Every row gives one point. The last column is the point's height on a tilted bowl or saddle (a function of degree 2), plus a little noise. Count its main directions that bend up, bend down and stay straight.
(in the rows, 128 means zero)

Points (11 x 3):
[[103 168 140]
 [110 143 130]
 [187 193 202]
 [172 128 169]
 [ 75 196 180]
 [ 60 158 169]
 [ 82 129 141]
 [119  99 141]
 [199 150 210]
 [ 69  94 160]
 [117  92 144]]
Directions: 2 up, 0 down, 0 straight

Points (15 x 4):
[[124  82 135 134]
 [ 69 133 112 132]
 [165 120  81 176]
 [ 92  89 113 151]
 [165 103 166  89]
 [136  55 112 130]
 [ 69  55  97 120]
 [ 98  51 155  93]
 [ 93 113 100 154]
 [104 134 175 126]
 [108 166 192 105]
 [143 140 141 138]
 [143 233  59  21]
 [166 235 119  34]
 [126 142 169 123]]
Directions: 0 up, 2 down, 1 straight

Points (24 x 5):
[[ 72 185 124 113 126]
 [ 63  64  32  72 209]
 [ 84 177 133  86 131]
 [207   9 145  41 249]
 [136 197 124 108 134]
 [158 150 103  44 166]
 [ 96 134 165 118 125]
 [174  96  79 124 152]
 [ 86 122  54 136 144]
 [142 133 132 130 124]
 [150 151  63 100 149]
 [ 98  85 162  78 152]
 [150 110 168  94 147]
 [154 106 135  69 151]
 [160 154 205 183 154]
 [126 119 124 124 124]
 [150 135 117 173 123]
 [102 157 181  77 140]
 [108 159 179 136 124]
 [195 206 101 144 164]
 [ 98 153 160  95 128]
 [206 186 104 133 167]
 [103 209 142 146 122]
 [126 164  75 148 128]]
Directions: 4 up, 0 down, 0 straight

Points (40 x 7):
[[ 92 175  88 198 101 133 114]
 [122 144  92 127  94  85 104]
 [105  80 106 101 154 175  91]
 [ 74  64  76 144 135 103  74]
 [115 111 144 161 182 115  85]
 [188 164  72 130  57  98  75]
 [160 121 147 100 163 109 128]
 [ 96 163 131 199 117 112  98]
 [ 72 130 141 165 127 132 102]
 [100 167 163 139 160  91  94]
 [127 196  98 110 123 185  75]
 [ 87  81  61 103 138 108  64]
 [129  64 211 155 179 149  66]
 [165 184 163 185  52 190  19]
 [ 78 118  92 144 103 167 104]
 [143 141 128 134 109  48 115]
 [ 64 141  40 126 133  95  76]
 [144  88  86 182 196 186 112]
 [116  90 136 161 121 157 102]
 [185  55 186 139 157  78  82]
 [119  68 165 234 116 126  57]
 [187  93 154 143 145  98 107]
 [ 74 122 149 139 165 119  91]
 [123 178 153  55 216  50 113]
 [224 156  62  85  65 138  39]
 [110 112 143 249 161 112  68]
 [182 104 107 143 188 191 113]
 [112 151 182 173  88 237  59]
 [110 119 141  66 107 122 122]
 [154 130 131 142 154 143 113]
 [ 89  95 125 128  72 154  93]
 [151 169 114 127  48  41 101]
 [167  88  79 144 170 117  97]
 [156  66  81 200 103  94 101]
 [113  89  87 188  79 119 110]
 [140 179 148  70 159 146 127]
 [169 106 145 115 174 128 119]
 [119 140  93 168 160  70  95]
 [ 46 143 130 134 189 166  83]
 [174 129 165  90  44  51 132]]
Directions: 1 up, 3 down, 2 straight

Points (76 x 9):
[[114  54 120 147 136 118  84 164 159]
 [ 60 148 138 138 121 137  98  90 135]
 [129 137 143 162 117 133 135 128 122]
 [ 92 169 160 125  68 100 163 147 128]
 [ 93  30 127 141  91  84 139 113 173]
 [122 117 207  52 165 141 174 109 181]
 [ 95  75  86 109 102 125  65  66 142]
 [ 16 189  86  99 142 116  86  87 185]
 [157 151 167 133  79 167  75 167 162]
 [151 162 127 189 122 141 129 145 139]
 [190  68 160 114 102  88 154 169 164]
 [143  45 137 173 194 150 153 147 193]
 [ 62 142 117  97 102  91 162 125 138]
 [165 225 113 163 170 183 101  40 202]
 [ 86 123 145  62 162 120 159  93 159]
 [111  90  97 141 127 229  25 159 211]
 [177 151 100 126  68 144 114 202 166]
 [ 52  65 151 228  87 124 114 145 195]
 [ 76 145  73 118 125 194  91 123 170]
 [ 97 150 147 203 189 176 237  74 219]
 [184 118 140 119 101 102  99 123 129]
 [160 106 168 120 129 140  89  62 130]
 [155 207 201 166 186 168  92 119 179]
 [158 107  47 100 120  92 150 160 165]
 [110 129 165 173 104 122 107  69 130]
 [123 122  26 104 195 148 112 161 196]
 [110 188 103 125 216  94 187 138 160]
 [ 76 156  49 125 131 140 163  94 169]
 [ 96 157 147 111 150 177 130 149 141]
 [114 147 118 166 179  74 128 128 133]
 [143  84  92 105  95 186 120 100 160]
 [104  87 135 151 126 211 154 149 178]
 [ 99  91  74 129 109 106 120  96 142]
 [149  69 194 190 137 160 128 201 196]
 [ 94  99 171 115 115 158 100 183 158]
 [159 163 188 172  69 164 150 145 157]
 [194 192  98 155 167 101 109 178 173]
 [115 188 139 164  64 128 102 139 148]
 [181 129 159 131 191 165 190 172 176]
 [142 118 146  85 151 136 196  82 166]
 [100  44 142 157 157 206 207 145 228]
 [138 117 141 105 142 103  67 135 130]
 [124 112 184 180 149 117 128  39 148]
 [ 99 174  73 193 216 136 135  79 182]
 [139 157 140 147  66 161 132 167 145]
 [101 172 180 119  89  55  60 148 167]
 [118  52 104 192 197  94 115 174 192]
 [208 129 105  66 161 129 170 190 182]
 [162 139 123 167  76 131 138  96 138]
 [179 130 202 143 221 124 181  61 208]
 [221 226 146 136 107 170  86 194 215]
 [ 68 155 153  90 125  99 169 148 128]
 [113 158 138  77 188 138 131 188 154]
 [165 175 116 104 114 113 212 162 135]
 [ 71 121 209 123 123 168  96 204 182]
 [ 83 188 128  99 125 118  66 164 154]
 [125 210  68 155  95 151 129 104 165]
 [122 129 107  78 158 108 182 171 144]
 [137 106  72 106 196 156 154 156 180]
 [118 110 126 148 202  91  88 246 203]
 [154 100  98  94 117 115  49 124 137]
 [107  95 154 134 193  96 166 101 152]
 [ 75 141  48  90 148 107  99  95 163]
 [171 138 138  78  97  99 183 198 141]
 [131 150 138 168 145 135 123  52 136]
 [ 64  61 178 102 158 180 141 171 194]
 [121 129  88 103 110 164  61 163 158]
 [103  96 126 140 119 138 118 149 133]
 [174 203 136 119 104  98 158 166 136]
 [154 177  72  64 135 131 137 101 161]
 [159 139 101 176  99 155 106 139 146]
 [ 78 121 115 152 149 102 161 129 131]
 [153 100  76 114 101  77 166 183 159]
 [113 161  94 100  52 115 185 100 155]
 [114 127 112  85 106 124 141 112 131]
 [113 162 111 102 201   7 116 145 185]]
Directions: 7 up, 0 down, 1 straight

Points (76 x 9):
[[121 133 154 138 184 130 120 116 124]
 [ 95  85  73 165  78 116  77 199  70]
 [ 96 163 114 129 155 148 186 165 102]
 [101 129 124 133 136 153  46 120  99]
 [118 131 103 126 190  73 181 148  86]
 [181  72 131  85 194 133 141 123 107]
 [151 131  89 182 117 112  93 131 113]
 [165 135  76 132 216 112 145 115  84]
 [113 204 179 217 126  48 188 146   7]
 [164 185  55  71 122 148 171 181  63]
 [ 91 157 122 129 110 110 150 121 115]
 [ 73  78  69 138 156 232 116  95  35]
 [111 133 157 124  57 136 109 110 112]
 [ 95 160 154 106 146  82 197 101  92]
 [ 82 110 107 129  41 101 165 110  77]
 [149 153 207 171 164 121 147  95 109]
 [ 46 163  84  82 145  36 152 171  13]
 [106 112  89 109 119 154 129 159 121]
 [143  79 108 112 171 154  83 116 101]
 [152 136  92  61 131 171 182 119 105]
 [166 126 116 140  71  62 117 138 118]
 [ 78 191  58 182 138  85 137 119  41]
 [120 134 130 137 147 100 120  99 129]
 [103 130 175 164 106 138 100 125 116]
 [157 139 113 171  81 147 144 111 118]
 [170 130 141 161 145 158  87 122 124]
 [181 183  86 134 155 104 130 111 105]
 [132  63  94 167 110  80 158 132  96]
 [113 171 139 133 143 117 111 171 123]
 [116 166 133 168 119 182 179 116  99]
 [152 122 116 121  87 192 147 112 122]
 [125  87 172 126 120  86  83 161 116]
 [132  97 194 172 119  85 137  97 105]
 [ 72 157  92 136 123 173 168 197  82]
 [139  71 106 137 128 126  73 155 111]
 [140 113 148 135  82  72 140 161 121]
 [ 81 155 155 152  61 125 103 111  91]
 [201  99 143 129 157 165 123 101 124]
 [140  75 114 157 111 102 223 110  93]
 [114 100  69 123 178 158 175 140  93]
 [ 96 162 100 155  82 102 161 141  93]
 [ 82 141 106 160 133 107 143  99  99]
 [ 95 135 101 132 139 127 109 174 113]
 [139  99 112 137 205 182 141 133  97]
 [127  71 143 121 132 126 119 149 128]
 [117  41 116  97 166 187 137 130  84]
 [162 130 121 131 124 146 102  62 115]
 [ 94 150 112  98  73 120  97 164 105]
 [ 83  90 249 163 116  52 124 143  35]
 [148 129 117 178 132 157 147 122 123]
 [133 175 123  81 165 151 156 128 115]
 [148 144 140 140 120  85 154 163 130]
 [140  79 142 101  99 150 116 198 121]
 [218 140 139 139 191 139 148 146 117]
 [121 137 131 107 171 110  75 131 119]
 [158 174 119 188 117 146 149 104 101]
 [137 100 181 104 112 162 124 107 130]
 [149 159 128 159 110 141 125 158 131]
 [157  86 160 149  72 131 156 162 126]
 [ 93 126 178  73 156 142 102 152 112]
 [118 163 134 161 128 151  81 137 116]
 [ 51 137 143  79  78 102 195 140  57]
 [ 69 109 114  80 122 126 191  92  85]
 [135 152 106 129 118 163 151  96 122]
 [133  49 158 154 186 148 122  71  73]
 [119  70 155 108  94  90  81  84  98]
 [138 161  93 115 104  83 119 184 107]
 [104 199 100  86  71 106 124 172  72]
 [109 140 174 102 146 136 161  91 124]
 [133 165 139 116 171 163 139  84 115]
 [ 81 116 204 181 122 166 130 101  79]
 [148 126  56 104 139 128 144 146 110]
 [136  80 160 153 128 133 103  99 120]
 [ 53  99  95 147 161 137  43 196  40]
 [137 134 134 117 134 114 116  82 133]
 [193 218 173 122  85 170 156  94  68]]
Directions: 0 up, 8 down, 0 straight

Points (61 x 9):
[[116 125 170 169 113 120 139 103 156]
 [173  78 115 150 144  87 102 120 162]
 [ 82 173 122  95 142 125  76 149 167]
 [153 164 132  65 177 103 196  69 154]
 [126 168 126 123  94 137 169  39 176]
 [189  75 177  86 178 136  59  85 134]
 [134 116 175 140 157 169 149  97 149]
 [ 81  89  77 117  84  96 164 195 189]
 [148 144 102 145 128 101 183  75 167]
 [134 172 135  88 118 139 116 185 146]
 [ 85 104 152  66 182 125 183  87 117]
 [139 145 170 164 209  59 115  99 157]
 [149 167  90 179 100 171 154  98 146]
 [126 121 132 117 168 202  91 143 174]
 [100 125  90  88  75 153 185 157 165]
 [ 83 150 105  93 112 127 153 150 160]
 [218 161 161 142  52 166 121 177  89]
 [168 161  81  99  95 117 136 209 138]
 [171 132  83  82 192 150 152  72 152]
 [249 134 115 151 199 133 116 155 217]
 [150 148 164 123 122 148 142 179 121]
 [167 160 115 213 134 127 169 110 148]
 [ 61  87 113 133 129 161 157 139 170]
 [155 171 130 163 140 240 174  93 161]
 [132 117 144 140  76 121 103  81 152]
 [180 124 134 140 171 145  79 119 173]
 [ 89 131 156  92 103 104 121 105 161]
 [147 114 121 194  94 109 163  87 159]
 [185 128 125 100 165 125 131 108 154]
 [144 118 159 172  99 124  77 172 135]
 [184 109 153 133 167 156  96  50 165]
 [ 99 161 133 166 166  84  97 169 139]
 [ 86 184 161 165 119  84 185 127 146]
 [159 118  64 153 144 140 142  22 186]
 [205  58 128 135 136 177 111  76 160]
 [175  86  93 149 211 163  35 100 232]
 [172  81 109 162 186 162  30 173 232]
 [155  94 127 148 146 124 195 131 143]
 [ 66 150 132 205 207 102 175 101 153]
 [134 153 140 159 106 144 130 129 137]
 [113  40  95 128  78 119 158  41 172]
 [ 86  73 131 164 120 150  93 170 182]
 [ 93  87  91 144 137 117 158 174 158]
 [ 73 119 163 114 144  44 197 102 188]
 [177 133  97  90  79 171  85 148 161]
 [ 61  98 166 203 112 103 129 106 203]
 [167 133  97 156 148 212 104  87 196]
 [158 154  95 165 148 142 133 169 130]
 [105 137 125  95  92  66  92 115 172]
 [174 157 119 139 118 104 158  63 170]
 [ 50  81 152 174 219 157 200  98 153]
 [117 136 115 106 110 215 122 127 170]
 [101 110 157 150 118 110 137 109 155]
 [159 116 143 129 102 170 183 180 107]
 [150 144 127 134 182 210 110 101 179]
 [115 114 111 127 111  80 163 122 164]
 [110  69 156 110 120  47 214 194 216]
 [ 98 170 180  74 159 109 100 156 132]
 [218 145  96 144 112 116  91 114 167]
 [161 202 100 137 129 138 209  96 145]
 [ 86  89  69 153 136  91 122 128 187]]
Directions: 5 up, 2 down, 1 straight

Points (77 x 9):
[[ 90 141 150 137 122  78 156 134 146]
 [129  85 143 181  90 110  52 187 157]
 [ 96  87  80 138 120 166 130 157 158]
 [119  98  77 137  97 156 108 157 156]
 [ 96  64 127 105  95  62 104 200 192]
 [166 114  94 151  89 102 153 150 128]
 [146 157 168 112 111 134 191 136 105]
 [ 66 156 136 142 129 123 140 108 149]
 [172 183  63 115 141  73 166 107 121]
 [190 126 102  91  65 121 109 132  97]
 [116  80 193 164 136  73  87 120 159]
 [152 125 170  93 104 118 152 135 115]
 [139 109  93 185 188 158  97 148 165]
 [155 101 126 147 102 109 183 112 125]
 [ 90 202 134 144 102 139 129  83 182]
 [197  61 124 216 101 137  64  88 202]
 [116 133 160 104 142 116 140  77 132]
 [154  68 161 143 155 120 148 126 137]
 [106 139 168 100 165 178 162 182 170]
 [180 118 163 157 172  36 124 131 144]
 [112 149 137 157 118 134 103 188 154]
 [114 123 157 147 120 155 118  47 157]
 [107 107 112 132  87 144  64 115 166]
 [165  66 143 123  88 150 156 121 154]
 [147 119 233  79 145 164 110 158 192]
 [127 148 135  70 155 146 142 120 141]
 [ 82 249 152  85 132 180  75 136 248]
 [ 94 134  65  68 155  98  54 139 201]
 [131 134 109 130 171  47  98 165 164]
 [149 162 203 157 100 141 113 111 167]
 [156 129 168 178 188  73 122 132 148]
 [157 110  95  83  92 151 134  85 152]
 [154 152  41 120 161 228  74 145 249]
 [196 150 209 155 156 159 145  79 155]
 [223 142 165 129 190 164 144  92 139]
 [ 98 139 118 182 206 125  87 104 138]
 [113  91 131  99  92  70 155 142 159]
 [177 169 168 120 167 161 154  77 121]
 [129 158 189 117 144 111 122 121 136]
 [123 129 140 129 146 144 144  93 128]
 [140 148 102 173 165 122 129 142 148]
 [ 33 109 107 121 134 134 134 138 167]
 [177 128 147 114 176 167 151 195 166]
 [141  81 107  74 166 170 145 198 209]
 [113  70 148 136 168  79 151 105 134]
 [ 89 171 121 112 112 155  99 184 178]
 [163 167  81 141 187 119  98 133 156]
 [100 147 152  65  89 100 137 138 162]
 [100 140 150  33 139 158 103 120 201]
 [198 131  88 125 190 150 118 117 148]
 [117 159 147 120 135 114 135  58 135]
 [112 187 143  88 128 121  95 118 154]
 [147  95 122 149  61  64 169 113 155]
 [115 175 107 139 115 127 106 163 157]
 [125 131 114 154 156  60 108  58 138]
 [ 86 108 112 176 147 136 186 112 112]
 [ 87  82 153 142 216 162 159  82 118]
 [ 54 131 143 187 135 163 104 166 136]
 [162 120 160 166 108  55 220 129 132]
 [ 89 114 176  80 121 135 136 150 172]
 [164 189 175 127 142 119 113 163 134]
 [169 107 142 153 139  87 131 139 126]
 [ 82 135 144 172 159 100 106 114 135]
 [189 128 123  98  90 170 147 151 115]
 [122  80 166 155 144 168 137 118 138]
 [128 115 154 115 180 130 143  83 125]
 [124 106 129 219 146 176 177  94 129]
 [153 184 138  95 139 138 126 104 115]
 [149 170 163 128 136 130 117 167 136]
 [ 84 168 134 112 114 158 134 118 163]
 [137 105 135 180 174 154 119 166 152]
 [ 94 111  98  94 119 186 151  85 187]
 [133 194 164 145 131 186 127 154 172]
 [118 111  97  97 125 144 117 144 155]
 [160 131 123 159  89 176 150  63 171]
 [119 118 175 156 105 110 136  85 143]
 [ 70 193 139 146 161 174 149 122 168]]
Directions: 5 up, 1 down, 2 straight
